Every row gives one point. Any point is a mix of the corners, with weights that add up to 1. It lies inside the corners' shape when no weight is negative. Say inside or outside, and name the corners with a negative weight.
(in the rows, 128 means zero)

Corners:
(1): [ 93 110  94]
(2): [188  92 100]
(3): [ 63 204 143]
(4): [159 161 214]
Points:
[130 145 164] -> inside
[110 124 122] -> inside
[175 106 114] -> inside
[ 97 174 171] -> outside (2)
[153 157 200] -> inside
[121 122 114] -> inside
[168 171 203] -> outside (1)
[129 108 103] -> inside
[ 97 175 176] -> outside (2)

Corners:
(1): [132 108 145 105 137 104]
(2): [136 126 134 171  99 113]
(3): [124 166 111 115 140  99]
(4): [111 155 157 131 108 114]
(5): [107 132  96  92 116 150]
(6): [158 124 137  90  97 104]
(7): [174 117 106 148 119 249]
Points:
[116 150 129 142 125 128] -> outside (6)
[ 98 170 111  97 121  66] -> outside (1, 7)
[150 128 135 100 103 114] -> inside
[127 137 132 110 109 124] -> inside
[135 125 120 103 124 122] -> outside (4)
[ 88 138 124 104 128  88] -> outside (6, 7)
[163 115 119 109 110 145] -> outside (4)

Corners:
(1): [ 37 170 163 175  83   7 178 207 149]
(2): [161  87  54 158 119 135 106 231 140]
(3): [144  96 117 189  87 155 119 133  87]
(4): [ 99  97 171 110 138 166 145 103 113]
(5): [134 138 132  96  92 127 126 146  82]
(6): [138 188 172  86 116 171  96  92 144]
(7): [164  86 202  83  98  70 102 154 137]
(8): [100 130 183 100 167  76 106 111 107]
(9): [161 191 179  90 194 108 156 136 147]
(10): [151 122 116 101  87 144 130  75 138]
Points:
[130 104 122 133  94 125 116 149 126] -> outside (9)
[119 148 155  99 116 101 128 136 136] -> outside (3)
[136 122 165 113 105 114 124 121 120] -> outside (2)
[ 94 156 226  83 139  70 133 131 119] -> outside (2, 3, 10)
[142 146 153 115 109  86 123 146 138] -> outside (4)

Corners:
(1): [ 57 180 169  97  57 113 148 123 138  91 107 223]
(2): [ 68  69  76 101 102 166 122 114  92 166  69 102]
(3): [133  66 129 180 100 167 113  78 129 104 103 174]
(4): [ 66 154 145 166  76 140 104 146 147 136 121 105]
(5): [ 92  58   7 167 150 142  81 131  81 148 187 119]
(6): [ 84 129 131  50 186 142  93 117 101 175 126 118]
(7): [128 157  92 169 162 106 188  84 149 116 119 111]
(8): [132 108 180 116  98  95 114 183 142 146 125 207]
(9): [157  92 158 102 110  64 105  96 131 122 118  94]
(10): [110 169 107 102 149  95  93 164 188 131 100 120]
(11): [151 137 108 136 114 136 126 160 124  95 154 138]
(12): [141 171 154 138  76  77 111 106 115 137  79 149]
(13): [ 96 107 115 159 172  88 134 185 129  67  46 119]
Points:
[111 131 181 129  98 108 140 116 124 131  84 162] -> outside (5, 10, 11)
[109 145 177  93 113  84 151 105 148 108  68 180] -> outside (4, 5, 11)
[106 120 115 135 123 110 118 138 122 121  90 130] -> inside
[112 107 103 146 122 127 111 130 124 128 129 142] -> inside
[126 168 115 152 124 124 119 146 149 115 153 162] -> outside (2, 9, 13)

Corners:
(1): [192  45 151 159  88 107 144 111 141 169  96 189  98 157 138  72  78 163]
(2): [ 73  82 148 109  86  95 141  68 169  73  52 187 105 127 137 165 113 146]
(3): [152 101 120 158  70 130 179 172 111 174  64 127  54  82 182  81 138 155]
(4): [ 81 161 160 164 107 189 194 140  97  58 158 106 144 137 206  58 183  49]
(5): [124 131 132 106 215 137 103 120 106 124 121 127 205 143 161 162 139 132]
(6): [182  91 135 220 139 170 201 150  94 128 132 124  33  73 164 119 135  52]
(7): [151 118 196 131 141 122 234 108  85  57 102  88 157  97 151  66 198  80]
(8): [ 77 149 172  70 202 142 117 102 138  89 140  55 147 201  97 126 156 117]
(9): [ 99 184  89 142 129  41 146  74 143  72  58 144 152 191  97 157 159  61]
(10): [ 75 156 128  44 155  75 168  87 189  99 156  92 215 147 140 150 134  88]
(11): [113  88 117  84 131 112 111 109 121 132 168 105 199 169  77 188 159 154]
(12): [107  90  76 150 102  84 179 139 121  59  74 181 111 122 102 108  65 172]
(13): [ 71  95 134 150 163  78  83 102 134 130 138  79 172  97 132 120 132 108]
(14): [172 179 164 204  67 172 176 107 126  68  97  77  99  79 176  98 116 108]
(15): [155  85  94  88  91  53  94 158 149  55  79 172 104 149 137 142 112 110]
(16): [154  53 114 142  51 140 157 162 140 144   7 177 116 110  96 125  64 108]
(17): [ 86 159  72  52 161 111  99  32 105  98 131  90 158 126 139 127 143  63]
(18): [ 99 119  89 111 161 141 115  70 198  53 111 106 182 152 126 135 190 113]
(19): [179 126 151 165  68 140 161 186 138 135  76 230  54  60  94  72 106 140]
Points:
[113 122 138 129 132 131 154 108 128 105 113 118 145 127 132 119 143 115] -> outside (15)
[120 137 130 162 139 139 161 103 109  99 113 114 133 104 143 121 167 105] -> outside (1, 8, 10, 15, 16)
[141 115 136 192  89 143 161 113 104 128  72 138 119  84 153  91 129 136] -> outside (6, 8, 10, 15)
[141 120 134 116 150 113 122  97 157 119  88 129 135 124 137 136 136 107] -> outside (4, 11, 12)
[110 104 135 114 137 127 150 107 130 118 118 120 147 128 127 117 137 120] -> outside (9, 14, 15)
[130 115 133 132 110 116 152 129 135 103  99 151 122 117 128 111 125 118] -> inside
[129  99  92 114 120  71 141  78 139 102  76 136 144 122 126 153 114 115] -> outside (4, 8, 19)
[118 142 130 110 112 131 166 106 137  81  95 131 153 143 127 112 136 135] -> outside (6, 13, 15)
[132 111 131 120 142 111 146 110 130 104 111 106 142 138 124 125 133 115] -> outside (2, 4, 19)

Corners:
(1): [ 65 138  59  98 163 161 134 137 106 117 136 131 105 169  39  71  72 216
  74 145]
(2): [ 84 115 191  63 146 158 148  90 201 195 220 202  68 118  46  52  78  71
 115 175]
(3): [125  68 108 178 109 143 123 173 165  97  61 160  72  89  93 126 192 104
 165 134]
(4): [ 41 142 122 234  66  64 115  60 199 185 187 112 191  55  72 170  78 172
  45  83]
(5): [171 119 158  35 196  81 145 113 222 116 173 107 104 121 136 164 152 133
 100  92]
(6): [189  87 147 120 190  74 112 114 216 153 161 158 218  59 102 163 166 100
 195 149]
(7): [174 171 130  82  60  62 179  82 169 112  92  53 193  72 151 158 136 182
  81  87]
(8): [ 95 202 105 157  38  91 125 101 110 142 188  56 207  87  83  95 146 192
  78  68]
(9): [149 179 166 212 133 156  91  84 153  99 133 112 145 146  53 164 160 108
 100 173]
(10): [164  88 106  34 104  76 162 118 196 146 114 114 158 146 187 109 183 131
 119 159]
(11): [ 60 103 153 142 120  57 131  93 163 153 110 114 108  85  37 103 190 141
 143 108]
(12): [208 195 126 165 111  23 111  76 138 150  81  89 233  61 147  76 183 114
 166  93]
(13): [119 140  42 222  93 166 153 179  59 190  86 144  79 142  58 147 139 144
  39 158]
(14): [100 178 102  93 204 153 132 159  59 125  97 160 142 218 162 137 145 124
 170 151]
(15): [159 101  44 132 118  86  74 150 117 239 104  64 138  75 111 155 198  92
 161  91]
(16): [ 45 150 111 165 101  92 152 152  79 128 120  78  86  87 126 129  80 137
  29 141]
(17): [122 170 124 101  92 142 112  96 158  85 123 147 124  91 111 102 167 112
  67 214]
(18): [155 116  78  81 136 157 150 104  66 120  81 157  74 128 150  89  99 206
 109 222]
(19): [121 148 109 185  67  86  92 100  88  93 141 174 119 191  58 148  83 138
  90 165]
(20): [ 92  57 165 130 167 142  68 218 186 112  85 118 147  61 132 194 225 111
  74  63]
(21): [ 87 130 125 175  34 148  77 197 197 136  87 142 105  25 146 150 123 215
  44 160]
Points:
[132 146 104 130 121 116 129 124 129 143 127 127 134 119 114 127 126 138
 106 149] -> outside (11, 20)
[132 154 134 158 118 126 112 109 148 122 125 116 142 117  91 140 150 131
 101 147] -> inside
[122 138 113 123 108 103 128 122 144 143 123 114 140 108 118 131 136 148
  90 137] -> outside (3)
[114 129 111 125 111  99 132 120 146 143 126 118 136 101 108 124 138 149
 101 125] -> outside (9)
[133 134 119 114 135  96 122 113 138 143 132 127 124 125 106  98 140 135
 146 144] -> outside (4, 7, 13, 17, 20)
[120 127 112 158 105 108 112 130 133 181 106 145 131  71 105 140 137 118
 105 158] -> outside (1, 3, 5, 8, 9, 10)
[119 133 124 127 118 113 127 123 159 148 128 122 138  92 107 126 145 138
 104 133] -> outside (19)
[116 160 120 132 119  95 149 104 118 150 128  96 170 105 107 114 133 154
  89 111] -> outside (3, 5, 15, 17, 19, 21)
[118 124 121 134 123 117 115 128 155 138 122 130 137 106  94 128 152 140
 111 127] -> outside (16)

Corners:
(1): [120 122 103 127  80 103 185 131 150  79 136  83  77 166 143 133  84 180
 103  56]
(2): [113 184 133 215 108  95 158 107 102  87 137  66  34 132  93 113  60 206
 148 137]
(3): [152 109 115  81  41 119  96 186 147 139 100 124 136 152 208 133 249 230
  71 199]
(4): [ 97  50 154  72 157 139 154 157 144 138 125 104 165  99 107 133 156 130
 124 135]
(5): [133 101 186 113  73  97 145  94 128  57 103  66 113 232 166  88 139 188
 142 107]
(6): [155  92  78  89 139 139 111 126  18 151 101 134 145 105 107 135  70  89
 159 132]
(7): [151 130 170  55 152 130 132 150  98 154 120 120 181  74 127 185 145 123
 151 104]
(8): [172 135 139  14  95 102  58 170 201  96 118  87 188 167 173  89 191 146
  60 172]
(9): [195  76 116 115 174 171 124 184 143 125 125 118 163 135 189 143 110 150
  79 163]
(10): [192 186  97 187 159  62 196 154 119  83 115 155 100 141 127 105 118 153
 189 126]
(11): [115 104 143  48  63 172  56 191 174 161 113 110 206 179 166 120 182 165
 122 120]
(12): [ 72 151 104 191 126  72 143  62 114 104 153  81  26 163 149 152 117 134
 157 111]
(13): [173  58 131 100 142 169 114 162  48 107 118 145 175 109 111 108 150  82
 100  91]
(14): [103 119 178  49  97 105  85 215 116 143 100 147 122 163 166  89 164 162
  54 173]
(15): [172 128 132 152 103 101 131 123 151 149  75 100  66 135 144 104 104 113
 132 109]
(16): [119  82 134  87 136  96  94 111 122  96  76 106 152 126 169 108 142 178
 118  44]
(17): [129  99 105  67 170 222 162 121 120 118  81 155 159 100 122 151 165 124
 112 137]
(18): [136 136 127 171  97  32  92  80 105 102 127 163  86 176 104 126 110 179
 114 100]
(19): [116 130 164  98 119 131 143  80 143 122 186 139  78  80 124  97  56 130
 162  65]
(20): [161 217 113 198 130  44 186  80  77 171 150 133  98 170 105  73  96 170
 151  89]
(21): [128 178 109 191 104  74 167  91 117 121 132 157 134 117 144  94  57 100
 119 127]
Points:
[113 111 139 105 112 117 115 126 109 122 108 116 105 132 130 133 143 164
 156 128] -> outside (1, 8, 9, 13, 20, 21)
[147 106 129 109 124 131 133 140 104 113 121 125 134 129 131 118 128 131
 117 103] -> inside
[133 156 138 122 108  93 130 128 143 113 132 113 110 157 152 112 130 177
 117 124] -> outside (4, 6, 13, 15)
[137 116 130 120 119 121 134 129 112 123 120 123 123 137 136 121 116 146
 133 113] -> outside (8)
[137 134 125 130 126 107 143 122 117 113 121 118 106 134 135 118 118 151
 128 118] -> outside (11)
[125 118 139 109 131 125 138 135 115 122 115 119 124 129 139 115 114 140
 129 101] -> outside (3, 8, 18)
